Each row is a point. Examples show where two turns around zero, p and q, send a point. Write where each new point lands after one turn and then the other. Backwards means that the second turn is done in reverse. Each puzzle has new turns, and all numbers are rounded.

Turn p:
[-2.8  2.0] -> [-3.1 -1.5]
[ 1.5 -0.4] -> [1.1 1.1]
[-1.8  2.6] -> [-3.1 -0.3]
[-4.7 -0.3] -> [-2.0 -4.2]
[ 7.7 -4.0] -> [7.3 4.8]
Turn q:
[ 4.4 -0.4] -> [ 4.2 -1.4]
[2.1 2.1] -> [2.5 1.5]
[-6.5 -1.7] -> [-6.7 -0.1]
Where do these land?
p, then q: [-6.1 -1.7] -> [-2.9 -5.6]
p, then q: [ 6.5 -1.6] -> [5.6 3.7]
p, then q: [1.6 1.2] -> [0.2 2.0]
p, then q: [-2.0  2.1] -> [-2.9  0.0]

Turn p:
[-2.0 -2.1] -> [-2.8  0.5]
[-1.9  5.1] -> [3.2 4.4]
[-2.8  3.8] -> [1.7 4.4]
[ 4.9 -5.7] -> [-2.1 -7.2]
[ 1.9 -1.0] -> [ 0.2 -2.1]
Turn q:
[-4.1 -3.4] -> [ 2.5 -4.7]
[-3.3 -0.4] -> [-0.3 -3.3]
[7.1 1.9] -> [-0.5  7.3]
[0.4 1.8] -> [-1.7  0.7]
Where do these land?
p, then q: [-2.8 -5.2] -> [-0.7 -5.9]
q, then p: [4.1 4.2] -> [2.3 5.4]
p, then q: [-1.3  1.1] -> [-1.6  0.5]

Turn p:
[-0.1  5.6  5.6] -> [0.1 7.5 2.5]
[-2.6 -4.9 -5.4] -> [-2.0 -7.5 -0.4]
[ 0.8 -1.6  2.7] -> [2.9 0.3 1.3]
[ 1.9  0.8 -2.9] -> [-1.0 -0.5 -3.4]
Turn q:
[ 2.5 -5.1  1.2] -> [ 0.8 -5.6 -1.1]
[0.4 7.7 1.4] -> [2.5 6.0 4.3]
[3.4 3.1 1.2] -> [4.1 1.2 2.1]
[-3.8 -1.0 -4.4] -> [-3.6  2.0 -4.2]
[-2.6 -4.7  0.6] -> [-3.9 -3.6 -1.2]
Where do these land?
p, then q backwards: [ 2.8 -1.5 -2.1] -> [ 1.9 -2.4 -2.3]
q, then p backwards: [-4.5 -1.9  1.6] -> [-3.9  1.8 -2.8]
q, then p: [-3.5  1.7 -0.9] -> [-3.2  1.7  1.7]
q, then p backwards: [-4.2  0.5  3.5] -> [-5.2  1.8  0.0]
p, then q: [ 9.4  1.1 -2.1] -> [ 4.7  4.1 -7.4]

Turn p:
[ 5.3  3.9 -1.0] -> [ 5.8 -2.0 -2.5]
[-0.9 -3.8  0.1] -> [-3.4 -1.5  1.2]
[ 1.1 -6.2 -2.8] -> [-4.8 -4.8 -1.2]
[-0.2  2.8  5.1] -> [3.4 2.2 4.2]
[-5.4  3.2 -1.4] -> [-1.1  6.1 -1.6]
Turn q:
[ 6.3 -2.8  4.3] -> [-2.2 -5.5 -5.5]
[-2.8  4.3  1.9] -> [-2.4 -0.1  4.9]
[ 0.9  0.0 -5.0] -> [5.0 0.9 0.0]
[-4.4 -1.5 -1.2] -> [-0.4  4.7  0.6]
Where do these land?
p, then q backwards: [-2.8  5.4 -1.3] -> [-2.9 -4.2 -3.6]
p, then q: [ 1.1 -1.0 -1.5] -> [ 0.9  1.5 -1.1]
p, then q: [4.5 1.5 0.3] -> [ 1.6 -2.0 -4.0]
p, then q: [-4.2  3.0  3.0] -> [-1.8 -3.6  4.4]
q, then p: [ 1.4 -8.9 -0.5] -> [-0.1  0.9 -9.0]

Turn p:
[-1.5 -2.8 -0.1 -8.5] -> [-4.7 -1.5  6.8  3.4]
[-0.5  0.1 -3.1  3.8] -> [ 0.4 -0.3 -2.3 -4.3]
[2.1 0.3 5.3 1.7] -> [ 3.7 -0.1 -2.3  4.1]
[-1.4  3.5  3.0  4.7] -> [ 1.2  2.2 -6.2  1.0]
[-2.1 -6.1 -3.3 -0.6] -> [-2.6 -5.9  2.0 -2.8]
[ 3.0  2.6 -3.5  4.9] -> [ 3.8  2.4 -2.0 -5.3]
[ 0.4  2.4  1.7 -6.1] -> [-1.8  3.2  4.0  4.0]
Turn q:
[-2.5  0.6 -4.4  3.6] -> [-4.3 -2.2 -3.9  0.2]
[ 6.5  4.1  3.0 -7.4] -> [6.7 8.7 1.4 1.0]
[ 3.5  0.7  0.1 -0.8] -> [ 2.8  1.5 -0.9  1.6]
[-0.5  0.4  4.6  1.3] -> [-0.4 -0.3  4.3  2.0]
[-4.6 -0.9  1.5 -0.4] -> [-2.9 -1.0  2.8 -2.7]
[-2.4 -5.0 -4.8  3.7] -> [-1.8 -6.7 -3.8 -2.2]
Where do these land?
q, then p: [ 2.4 -3.3  0.9 -5.8] -> [3.8 2.6 5.0 2.3]
p, then q backwards: [2.0 4.0 5.5 4.0] -> [ 7.1  2.3 -3.1 -0.8]
p, then q backwards: [-3.7  0.1  3.0  0.7] -> [ 0.3  1.9 -2.7  3.5]
p, then q: [-0.9 -2.8 -1.5  1.8] -> [ 1.8 -1.1 -0.1 -3.1]
p, then q: [ 0.6  6.4 -6.9  3.4] -> [ 0.1  9.5 -1.4 -2.8]
p, then q: [-0.4 -4.4 -0.9 -4.0] -> [ 0.3 -3.3  4.9 -0.9]

Turn p:
[ 6.7  1.9  0.6 -2.8] -> [-3.0  1.4  0.9 -6.7]
[-5.3 -0.3  0.7  0.4] -> [ 2.6 -0.7 -2.6  3.8]
[-4.1  3.0 -1.8 -4.1] -> [ 4.9  3.4 -3.2 -0.2]
[-3.9  3.6 -5.5 -1.4] -> [4.6 5.9 0.0 1.9]
[-1.9 -4.2  1.8  1.1] -> [ 0.8 -4.5  0.2  2.1]
[6.0 1.3 3.9 5.7] -> [-9.1 -0.9  1.1 -0.3]
[ 2.5 -5.3  0.3  1.1] -> [-0.8 -4.6  3.7 -0.7]
Turn q:
[-3.0 -2.9 -4.0 -7.2] -> [-2.1 -4.8 -4.0 -6.5]
[-0.7  1.2  3.0 -2.0] -> [ 1.0 -2.4  2.8 -0.5]
[2.8 4.3 2.6 2.2] -> [-0.8  2.2  4.9  2.8]
[-1.3 -4.0 -0.4  3.8] -> [ 3.2  1.5 -4.0  1.9]
[6.7 3.6 3.4 1.3] -> [-0.1  5.0  6.8  0.4]
[-4.5 -2.2 -4.6  1.8] -> [-1.2 -1.6 -6.5  1.7]
Where do these land?
q, then p: [-1.2  6.1 -0.9 -0.2] -> [ 0.4 -3.1 -2.3  4.9]
p, then q: [-4.8 -2.0  3.0  0.5] -> [ 0.5  4.3 -4.2  0.4]
p, then q: [-0.9 -4.0 -1.7  7.6] -> [ 6.5  0.7 -0.6  5.8]
q, then p: [-2.0 -1.5  2.8 -6.7] -> [ 2.7 -5.3  0.7 -4.8]
q, then p: [ 1.0  5.3 -2.6 -5.4] -> [ 4.8 -3.6 -5.0  2.0]
p, then q backwards: [ 3.8 -1.6 -1.9  0.0] -> [ 2.3  2.0  1.6 -3.0]
q, then p: [ 4.1 -2.3  1.3  4.2] -> [-4.1  4.7 -1.0 -1.5]

Turn p:
[-2.4  1.1  2.7 -3.2  6.4 -2.1] -> [ 4.6  4.1 -2.6  3.9 -2.1 -2.4]
[ 0.0 -0.9 -0.5  7.0 -3.5  6.5] -> [-5.3 -7.2  2.3 -1.1  2.3 -3.6]
[ 1.3  1.4  3.3 -2.3  0.7 -5.8] -> [ 3.8  4.3 -3.0 -0.3  2.7  2.1]
[-2.0  2.9  1.3 -2.5  0.2 -3.3] -> [ 3.2  4.4  0.7 -0.6  0.9 -0.4]
[-3.0  1.8  1.7 -6.4  1.5 -0.5] -> [ 4.3  4.5 -0.3 -1.6 -3.7 -1.8]
[-3.2 -6.0 -2.8  5.0 -2.9  4.5] -> [-1.2 -9.3  4.3  0.5 -1.0 -0.3]
[ 2.9  3.0 -6.4  5.5 -2.0 -1.1] -> [-6.9  0.4  4.4  1.9  3.8  3.1]
[ 6.4 -3.1  0.8 -3.1 -0.5  1.7] -> [-2.4 -1.1 -5.7 -2.7 -2.7  3.2]
Turn q:
[-4.9  3.4  2.3  0.4  1.5  3.2] -> [ 0.1  6.4  1.6 -2.8  1.2 -1.1]
[-1.5  5.2  1.8  3.6  0.5  0.2] -> [-2.1  3.4  1.6 -0.1  2.1 -4.8]
[ 3.9 -7.0 -0.7  0.0 -4.7 -4.0] -> [ 2.9 -6.8 -0.1  5.1 -4.4  1.7]
[-3.0  2.5  4.1  1.5  7.2  2.6] -> [ 0.4  3.2  2.7 -7.8  2.5 -3.0]
[-4.8  0.7  0.5  0.4 -1.4  4.1] -> [ 0.3  5.7  2.6 -0.1 -0.3  1.8]
[ 5.6 -1.4  1.2 -5.3 -1.5 -0.5] -> [ 4.2 -3.9 -4.4  1.7  2.6  2.0]
[-2.9  0.6 -4.4  0.7  1.1  6.9] -> [-3.9  4.0  3.2 -1.4  2.0  5.5]
[ 4.4 -1.3 -2.2  3.5 -1.9 -5.1] -> [-2.4 -6.1 -0.1  3.9 -1.7 -2.6]
[ 3.1 -2.8 -2.9 -5.0 -0.7 -7.3] -> [ 0.3 -5.8 -7.3  1.3 -4.0  0.8]
Where do these land?
q, then p: [ 5.2 -1.0 -6.4  3.2  2.2 -3.4] -> [ 5.9 -6.5  3.0  1.9 -2.6  0.6]
p, then q backwards: [ 1.4  0.2 -0.2 -0.6 -4.7 -0.6] -> [-0.2 -0.7 -0.8 -0.6  4.1  2.5]
p, then q: [-0.9  3.2  0.5  5.3  1.9 -1.8] -> [-2.0 -1.0  2.1 -4.2 -0.6 -4.3]
p, then q: [ 2.1  4.3  3.8 -2.1  4.6 -0.9] -> [-6.8  0.4 -2.9  1.1  0.8 -2.5]
p, then q: [ 1.6 -3.3  3.6  0.8 -1.5 -3.4] -> [-1.6 -3.3  0.4 -2.2  2.3  4.2]
q, then p backwards: [ 2.6 -6.8 -0.3  3.0  2.1 -1.6] -> [-3.3 -5.7 -2.4  0.9 -3.2  3.1]
q, then p: [-4.3  4.8 -0.5 -6.1 -2.9 -2.0] -> [-5.7  4.4  6.2  0.6  0.8  0.8]
q, then p: [-4.7  1.8  5.5 -0.7 -2.4  6.3] -> [-4.2  6.4 -4.2 -0.6  3.2 -3.8]
p, then q: [-3.1 -3.2 -6.1 -2.9  0.6  7.6] -> [ 6.3  2.3  1.4  7.2 -4.9 -0.3]
